Every row gives one point. A path goes straight from each point to the next, and from the last back to the first. The post is the endless flat space through its rows: a point in 2 columns, a line in 3, a plane in 4, and so on, so that a path can go around it. Count how often the path circles the post. Going back the other way cancels.
In the rows, 128 means zero.

Post (2 x 3)
[[136 123 141]
 [127  75  80]]
Path (9 x 3)
[[175 100  72]
 [117 132 107]
 [ 92 131 117]
 [ 83  97 155]
 [139  24 104]
 [192  92 129]
 [159 126 115]
 [200 122 118]
 [190  85 126]]
Times around: 1

Post (7 x 8)
[[ 97 148 147  87 130  65 124  64]
 [ 71 134 101 153  82  69 109 108]
 [102 109 117  92 138 178 143  53]
 [ 90  96  69  70 133 169 137 201]
 [ 99 156 141 124  13  82 164  60]
 [100 146 163 137  67 124  98 107]
 [ 94  95  88 136 146 130 169 229]]
Path (19 x 8)
[[ 74  87 168 134  91  91 133 108]
 [112  76 136 147  85 116 115 120]
 [ 78 102 151 131 148 152  51 114]
 [ 24 110  90 119 116 158 130 146]
 [ 48 150  33  80  99  76 163 159]
 [ 33 123 131  88 142 119 107  72]
 [ 95 106 165 136 126 145 141  75]
 [ 91 105  88  99  92  99 129  94]
 [129 151  83  98  80  95 114  89]
 [117 172 163  81 125  93 107 164]
 [ 68 146 142 187 117  79 114 146]
 [ 82 116 157 122 125  99 180 108]
 [121  99 178 114 102 115 175 129]
 [153 124 184  92 100  92 131  92]
 [116 104  89 129 143  81 140 134]
 [109  83 171 110 101 131 137  87]
 [ 57  70  75 141 162 154 156 113]
 [ 57  88 127 138 116 132 137 114]
 [ 48 125 145  75 120  94 149  40]]
Times around: 1

Post (13 x 14)
[[115 132 114  76  61 101 186  98 113 218  83 115 128  84]
 [ 89  57 185 108 172 130 136 122 194 185 146  71  84 141]
 [154 116  70 100 124 213  88  58  95  75 127 139 136 154]
 [209 147  87 160 189 165 140  58  87  60 104 186 167 119]
 [153 134  93 107 122 157 105 100  71 176 161 196  75 143]
 [109 141 105 111 117 114  90 188 119 143 180 133 157 156]
 [130  78 107 122 183 149 118 199 206  31 162 164 113 119]
 [ 94 192  59 130 126  95 130 155 120 144 113  64  79  94]
 [143 143  43  80 168 112 173 142 124 121 101 116 143 213]
 [111  66 137 162 155 170 189 120 158  37 140 119 110 132]
 [ 96  79 147 103 104  40 129 141 203 121 150 208 104 189]
 [130 161 140 158 135 100 102 188 105 190  59 118  79 168]
 [126 155  33 192  64 152 126 129 123 181 120 157 152  49]]
Path (20 x 14)
[[121  79 122 164 201 119 103 122 121 106 183 160 107 102]
 [102 168  58 158  81 130 127 110  95 115 101  47 122 101]
 [157  99 110 158 101 174 204 151 124 140 148 124  92 105]
 [169 128 157 104  97 160 143  87 131 202  86 137 166 150]
 [ 58 157 100  98 142 137 130 126 173 125 175 115 146  90]
 [112  96 117 161 128  84 111 162 197 123  94 212 109 116]
 [140  51  83  83 145 140 159  76 102 169 104 145 160 144]
 [175  55 138  51 126  88 138 130 148 164  97 128 111 158]
 [171 160 100 135 110  88  42 131 100 102 134 113 118 165]
 [112  79 106 185 107  77 153 139  86 127 158 141 136 116]
 [125 110 112  81 186 113 180  89 117 100 132 120 124 125]
 [ 93 143  99  77 147 149 115 102 126 101  78  99 239 141]
 [101 123 120 148  87 150 139 140 147 171 114 135 140 120]
 [174 123 107  92 188 127 177 143 140 178 102 113 128 205]
 [138 108 149 121 122 154  64 156 133  72 117  42 179 152]
 [168  92  77  33 120 126 150  90 116 129 118 152 116 120]
 [136  98 107 130  88  95 184 118 196 180 144 139  73 128]
 [144 136  81 149 129 118 190 138 173 146 110 180  44 112]
 [139 157  60 209 141 136 164 152 149 111  62 181 139 116]
 [126 134 120 165 136 113 185 110 109 137  83 163 140  76]]
Times around: 1

Post (17 x 18)
[[108 170 118 118 115 122 166 124 142 140  90  98 103  75  69 123 125 110]
 [127 166 116 153 139 117 176 137  95 158 136 145 186  98 135 128 112 119]
 [134 138  87 167 140  88 121 108 153 181 120 112  92 101 211 146 151 132]
 [139  92 138 124 102 169 166  89  83 124 149 109 157  85 130 174 158 138]
 [164 120 187 143 107 136 188 190 225 125 148 184  87 115 151 119 103 196]
 [141 165  85 101  87 175 113 145 122 159  99  91 124  94  62 116 108 134]
 [128 111 194 124 176 129 137 149  58 149 141 155 185 107 113  91 129  59]
 [135  98 139 133  94 106 153 105 137 164 112 146 101 145  68 129 123 189]
 [151  97 159  94  92 117 157 128  88 147 161  88 232 113  89 148 109  83]
 [139 143 182 123  77 136  85 155 163 158  51 145 179  95 110 138 118 118]
 [ 97 149 101 243 151  94 110  91 156 181 156  84 104  93 103  94 115 113]
 [155 149 151 139  99  92  98 143 104 122 145 171 123 124 109 144 114  77]
 [128 126 160 152 176 154 151 176 165 187 105 160 124 116  88 148 106 111]
 [139 131 103 159 161 192 137  92 170 130 135 126 128 138  99  69 145 114]
 [112 125 126  85 128 154 130 113 161 139 158 140 175  88 155 125  96 141]
 [142 129 109 124 180 108  97 129 121 114 148 128 181  86 145 134 157 140]
 [138 201  93 118 120 173  83 139 120  83  34  68  63 141  62 124  67 121]]
Path (25 x 18)
[[159 103 135 133  98 113 137 182 104 105 153 104  74 125  98 125 146  89]
 [110  71 157 175 131 147  90 162 126  85 144  41 162  54 105 165 133 125]
 [115 112 152 135 106  91 141 125 121 143  98 137 183 113 154 121 154 118]
 [144 110 169 137 151 109  89 188 142 179 113 157 127 125  93  91 165 183]
 [119 149 133 162 112 113 154  94 153 191 120 124 167 132  54 139 124 126]
 [170 148 173 154 129 138 156 123 149 154 145 109 109  80 123 125  85  65]
 [143 115  98 140 189 141 167  88 135 130 116 145 113  84  94 117 163 121]
 [122 113 139  74 149  87 126 140 101  98 147 116 125  98 162 133  98 137]
 [ 85 175 102 135  74 137 154 117 160 147  98 119 198 110 172 148  87 135]
 [ 80 165 144 144 107  83 146 136  70 149 127 149 160  85  67 141 157 117]
 [127 116 134 120  64 131 160 146 159 142 125  94  91 158  95  61  95 138]
 [147 129 122 131 117 132 128 119 176  81  88 117 154  97 116 138 168 150]
 [ 98 114 127 118 142  82 109 124  98  96 148  94 169 116 126 149 122 102]
 [ 80 135 207  81 102 153 108 139 164 156 131 150 139  70  42  86 132 155]
 [178 139 159 171 148 130 152 134 149 139  99 114 178 133 152 163 135 121]
 [173 163 136 141 110 141 139 117 123 148 120 131 127  97 101 113 141  55]
 [162 108  93 140 109 140 179 127 185 122 163  78 118  76 109 119 126 113]
 [139 159   7 118 145  85 152 135 118 116 158 190 113 114 127 142 159 103]
 [108 112 136 146 135 120 118 147 169 119 133 134 157 144 137 174 123 141]
 [117 166 121 145 120 158 127 151  98 208 119 128 217  96 143 166  96 120]
 [133 180 135 145 129  92 152 116 167 133 162  80 149  70  97 118 139  85]
 [114 167 128 135 148 125 162 120 176 183 148 151 128 109 100 123 124 119]
 [163 140 128 197 129 139 171 138 127 156 177 129 123 117 119 137  87 162]
 [142 136 127 128 144  57 148 119 109 113  95 116 128 110  97 145 103 115]
 [131 132 123 167 141 174 118 153 180 144  97 137 129  96 108 126  97 136]]
Times around: 3

Post (17 x 18)
[[161 111  79 122 139 147 112  75 145 135 126 183  72  82 171 164 165 127]
 [142 105 115 170 114  86 112 170  91 114 108 153 145 130 113  46  78 145]
 [152 126  90 140 139 116 143 105  96 104 130  96 136 149 124  71  83 129]
 [133 119  40 139 140 122 114 150 149 160 116 129  97  97 149 169 165 122]
 [172 130 120 160 100 130 124 129  67 158 126 110 107 162 109  96  94 121]
 [ 82 151 137  96 140 137 119 117 123 184 141 136 116 119 212 143 163 117]
 [ 73 139 115 136 113 153 144  97 141 151 112 147  99 161 162 141 124 137]
 [117 138  65 118 126 128 121  98 123 149 157 174 104  63 162 181 134 146]
 [150 103  55  89 128 146 112 134 109 139 106 145  57 100 193 195 121 133]
 [ 85 107 184  86 113 172 133 133 114 137 154 123 126 122 146 183 171 125]
 [110 129 159 122 133 148 172 139 128 154 136 128  93  93 162 145 152 162]
 [108 125 172  79 153 127 150 137 137 189 137 142 124 119 127 152 130 115]
 [142 138 136 177 110  89 120 165 111  99 129 115 102 141 119  81  70  85]
 [102 158 154 133 172 183 117 137 121 145 136 156 118 138 155 137 140 137]
 [ 87 133 141 115 163 137 156 124  73 149 107 152  98 130 149 157 163 119]
 [153 109 116 166 113 125 121 137 103 131  75 123 157 102 131  92  85 108]
 [118 122 140 141 137 115  84 132  89 141 108  95  96 108  95  74  88 118]]
Path (23 x 18)
[[146 135  98 158 112 130 109 155 121 130 103 113  60 121 108 132 113  93]
 [ 86 143 153 110 130 106  92 178  94 159 121 109 150 128 147  88  97  77]
 [128 124 191 129  73 107 142 165 155 147 122 126 127 116 182  99 120 114]
 [100 138 173 120 198 145  79 128  98 130 106 142 125  95 151 142 142  97]
 [172  83 154 135 139 139 147 102  92 122 136 147 170 100 126 111  91 157]
 [163 119 161 102 157 163 134 119 160 113 136 106 127 121 136 153 121 152]
 [114 115  58 126 135 140  82 136 149 126 125  95  44 137 136 162  98 115]
 [179  59 112 148  95 144 126 154 180 134 132 153 135  85 145  79 188 135]
 [130 130 109  57 105 145  82 129 120  90 163   7  49 115 163 156 108  75]
 [168 113 124 108  71 139  90  26 118 168 150 160  91 101 127 163 131 111]
 [ 54 143 160  84 149 142  82 167 118 157 122 167 198 173 185 167  80 140]
 [147  88 115 141 109 134 161 141  93 143 124  84  53 130 113 186 124 109]
 [150  67 142 103 124 169 209 137  85 118  93 148  82 129 125 172 141 125]
 [123 135 179 149  91 115 136 150 107 112 160 137 128 165 118  89 130  99]
 [ 68 149 161 167 142 148 168 164 139  93 118 128 151 143 128 146 142 142]
 [ 73 126 185 141 168 157 145 133 153 162 123 101 106 110 150 148 145 131]
 [151  80  26 164  86  98 165 137 121 165 108 189 100 116 157 140 153 124]
 [110 120 142  98 102 156  97 144  67 167 110 168  83 108 167 165 129 122]
 [144 109 159  90 126 195 160 144  80 156  62 121 161 143 134 197 156 107]
 [125 154  99 159 113  88 164 112 115 113 115 130 163 112 142  81 159 105]
 [130 149  56 133 178 156 100 130  99 163 120  79 113  96 138 176 187 142]
 [148 143  93 191 120 147 110  90 109 123 133 106  61 133 170 116 145 118]
 [ 62  90 135  86  66 130 162 162 119 207 117 139  80 160 196 147 105 124]]
Times around: 4

Post (17 x 18)
[[139 129 142 158  69 112  49 160 142  81 185 149 128 121 148 116 177 173]
 [134 120  86 216  93 126 116 137 133  72 140 151 117 146 159 114 156 113]
 [144 117 160 106 184 132 177 131  99 166 139 139 198 127  96 122 114 139]
 [118  73 121 155  67  91 138 178 144  97 142  90 153 116 243 129 139  96]
 [151 179 134  93 144 124 169 198 125 173 141 141 165 135  62 125  98 120]
 [135 159 164 104 160 134 139 142 124 159 192 160 182  91 121 110 102  60]
 [149 108 119 147 103 100 124 189 140 106  93 117 160  40 162 141 162 120]
 [106 103 143 106 147 157 129 165 153 155 117 104 156 151  85 120  49 131]
 [143 120 132 139  68 176  85 158  97  90 168 142 140 116 158 182 152 148]
 [152 130  79 138 125  98  67 118 132  81 153 110 104 126 156 160 143 143]
 [127 116 148  97 133 153 130 163  75 229 132 108 156 142  80  96 102 101]
 [ 86 162 165 130 205 105 124 162  91 166 165 137 143 121  67 174 114 139]
 [124 103  86 130  91 137 116 170 120 117 143 168 127  93 167 119 133 159]
 [ 98 115 121 134  27 117 162 123 146 122 100  74 144  73 209 143 133 123]
 [147  68 147 151  86  94 125 122 166 115 154 165 102 117 126 173 183 157]
 [133 146 182 113 179 168 174 171 106 146 150 111 120 108 117  99  89  96]
 [128 117 143 139 112 149 102 138 161 150 120 160 112 141 162 156 179 156]]
Path (29 x 18)
[[ 94  73 155 118  84 157 156 140 148 164 159 108 108 130 153  75  87 138]
 [148 135 152  78 151 132 110 234 136 223 155 151 160  93 122 137  83 153]
 [125  62 190  86 198  90 229  72 185 141 111 128  80  60 216 114  81 106]
 [ 87 130 192 117 182 161  76 151 168 170  96 194 165 181 120 143 118 139]
 [ 62  93 149 146 138 102  71 140 111 139 165  62 101 174 172 129 127  91]
 [ 97 128 134 147  74 135 139 154 127 109 151 114 159 115 128 175 148 167]
 [199 116 191 131 124  96 204 161 135 134 201 159 175  46 135 141 174 112]
 [139 172 127 144 128  85  96 178 144 136 185 186 167 110 100 154 130 120]
 [ 97 116 136 150  75 123  93 111 134  65 170 101 154 114 127 135  65 122]
 [ 99 111 182 111  46 187  58 120  74 161 174 109 190 179 150 157 158 127]
 [132 151 139 104  86 178 115 120 147 139 133  89  99 128  61 140 151 147]
 [189 146  80 149  70 178 140 191  95 114 163 107  95 118 173  90 161  94]
 [170 105 116 120 102 143 166 145  99 187 130 134 178  59 166  82  99 123]
 [143 180 182 186 115  78 142 174 118 139 134 169 161 103 146 118 161 100]
 [ 81 140 174 167  25 195  68  87  75 118 133 120 159 188 133 170 142 113]
 [100 122 117  97 115 120 112 165 148  47 147 126 184 146 147 134 124 182]
 [125 118 124 141  69 173  77 169 157 136 134 126 118 144  75 123 149 159]
 [ 90 101  92 179  79 145 119 118 151 155 159 109 135 227 142 192 158 151]
 [105 132 124 113  72 122  67 124 111 100 162  82 138  85 181 144 160 157]
 [103 138  99 113  96 102  68 191 134 127  82  81 100 144  84 158 124 181]
 [ 88  55 249  92 139 133 194  76 133 179 128  97 148 125 130 203 114 101]
 [151 120 180  86 133 138 121 214 102 102 151 150 183 111  64  84 131 179]
 [147  85 132 101  49 173 118 120  82 161 160 169 171 101 189 110 125  65]
 [102 122 134 141 118  93 144  91 201  83 112  90 119 106 133 148  56 168]
 [ 92 176  69 161  80  75 131  87 161 121 139  61 120 129 196 170 112 151]
 [111 123 121 110 161 113 118 166 106 157 170 131 137  69 123 161 178 119]
 [105 105 138 152  57 132  88 176  88  71 163  79 175 139 192 129 194 123]
 [116 111 171 109  87 117 153 123 131 108 132 132 177 103 169 109 155 118]
 [ 90 131 158 192 100 113 131 150  82  72 179  91 122  89 139 143 189 125]]
Times around: 2

Post (17 x 18)
[[151 167 105 122 125 166 119 174 142 138 176 109 153  95 117 115 141 139]
 [124 125 110 136 107 162 136 120  91 129  43 153 156 153 132 142 147 137]
 [120 155 140 131 136  67 143 122 125  86  56 175 108 105  76  79 106 170]
 [119  87 157 159 145 118 100  82 176 162 138 157 105 161  88 157  47 145]
 [207 139  92 132 163 143  75  78 142 124 148 145 137 143 106 149 158  95]
 [ 58 111  84  70 130 138 114 184 160 209 127  95 131 145 171 226 122 118]
 [122 147 115 135 167 128 123 130  99 144 126 108 164 122 148 116 146 149]
 [164 161 122 134 120 133  98  57 173 107 167  91 136  80 136 135 124 130]
 [134 120 154 137 127 116 131 117  94 136 113 136  85 103 141  91 112 122]
 [135 165 146 157 148 118 133 103 153 139 141 141 149  96 144 122 175 121]
 [109  95 103 163 144  81 200  98 131 107 166 133 116 130 153 153 124  93]
 [ 57 135 157  23 111 123 100 100  93 225 170  46 180 195 119 215 223 138]
 [136 196 121  81 180 165 130 124 133 164 153 142 145 132 161 122 140 139]
 [102 169 107 142 115 137 104 146 126  62  85 131 133 180 157 103 131 148]
 [222 117 158 103 137 151 129  89 156 169  78 123 158 139 125 150 142 126]
 [121 178 136 147 143 149 136 138  86 147 112 119 127 136 130 127 100 103]
 [ 98 158 145  94 162 211  73 156 130 123  86  91 127 138 122 187 123 158]]
Path (30 x 18)
[[147 201  55  88 106 119 113 172 127  52 121 129  92 115 110 134  88 159]
 [163 118 137 121 140 171 104  55 156 172  78 100 179 138 115 198 129 184]
 [ 97 178 123 194 111 143 101 132 150 128  92 144 171 135 148 101 163 138]
 [131 107 207  84 122 120  80  89 237 144  66 146  90 125 145 136 130 130]
 [199 230 175  73 148 178 123 162  56 135  57  50 160 101 206  91 167  82]
 [115 180 117 114 136 123 125 149  54 111 106 180 110 188 170 121 185 103]
 [ 72 170  97  68 161 121 101  96 131  75  89  87  94  87  79 210 109 185]
 [138 180  85 178 182 124 152  61  86 166 115 153 119 164 158 118  95  99]
 [105 151 142 136 150 125 172 163 131 124  97  90 115 128 184 113  91 130]
 [142 145  77  87 136 184  56  79 122 149  79  99 139 171 168 185 128  90]
 [153 169 166 100 125 167  97 144 120 161 140 133 175 226 121 122 166 103]
 [198 169  79  93 125 192  69 122 106 121 156 133 121  84 138 123 146 106]
 [116 175 127  86 123 166  54 189 141 222  61  69 137  99 229 205 139 137]
 [160 127 200 127 112 191  92  90 142 222 146  71 116 169 194 176 146 145]
 [165  67  92 166  33 136 137 108 153 164  89 109  97 143 132 133  67 106]
 [127 187 105  79 101 174  57 133 163 185 131 129 164 157 141 130 185  87]
 [127 115 185 168 161 171 159 118  75 125  66 128 117 124 149 142 126  82]
 [152 114  64 106 120 123 110  96 123 112 205  85 190 139 119 211 163 126]
 [131 119 142  69 143 151  87 171 157 179 136  63 112 130 169 144  87 207]
 [119 170  96 144 105 132 179  63  70 174 140 127 145 145 121 150 153  96]
 [ 96 129 125 172 156 112 177  68   7 163  92 196 111 205 108 130 132  52]
 [146 145 186 158 146  96 170  99 146 176 100 184 206 126 115  33 162 146]
 [ 91 199 179  81 178 151  97 107 158  91 111 101 143 159 131 170 161 139]
 [106 105 140 106 149 135 119 154 127 168 210  43 160  35 140 204 155 133]
 [161 183 113 121 100  98 147 131  93 139  76 119 189 184 166  94 100 170]
 [115 133 116 166  47 100 149 139 164 145  75 134 173 147  86 148 157 174]
 [ 69 143 163 177 115 116 154  85 146 175 112 165 129 145 110 155 152 127]
 [ 94  87 162 137 157 177 155 107 156 203 121 117 161  86 167 184 170  99]
 [178 110 128  59 127 188  60 133 167 171 147  38 126 106 144 207 110  86]
 [157 119  98 179 149 106  65  92 179 151 134 165 139 112 132 172  95 108]]
Times around: 5
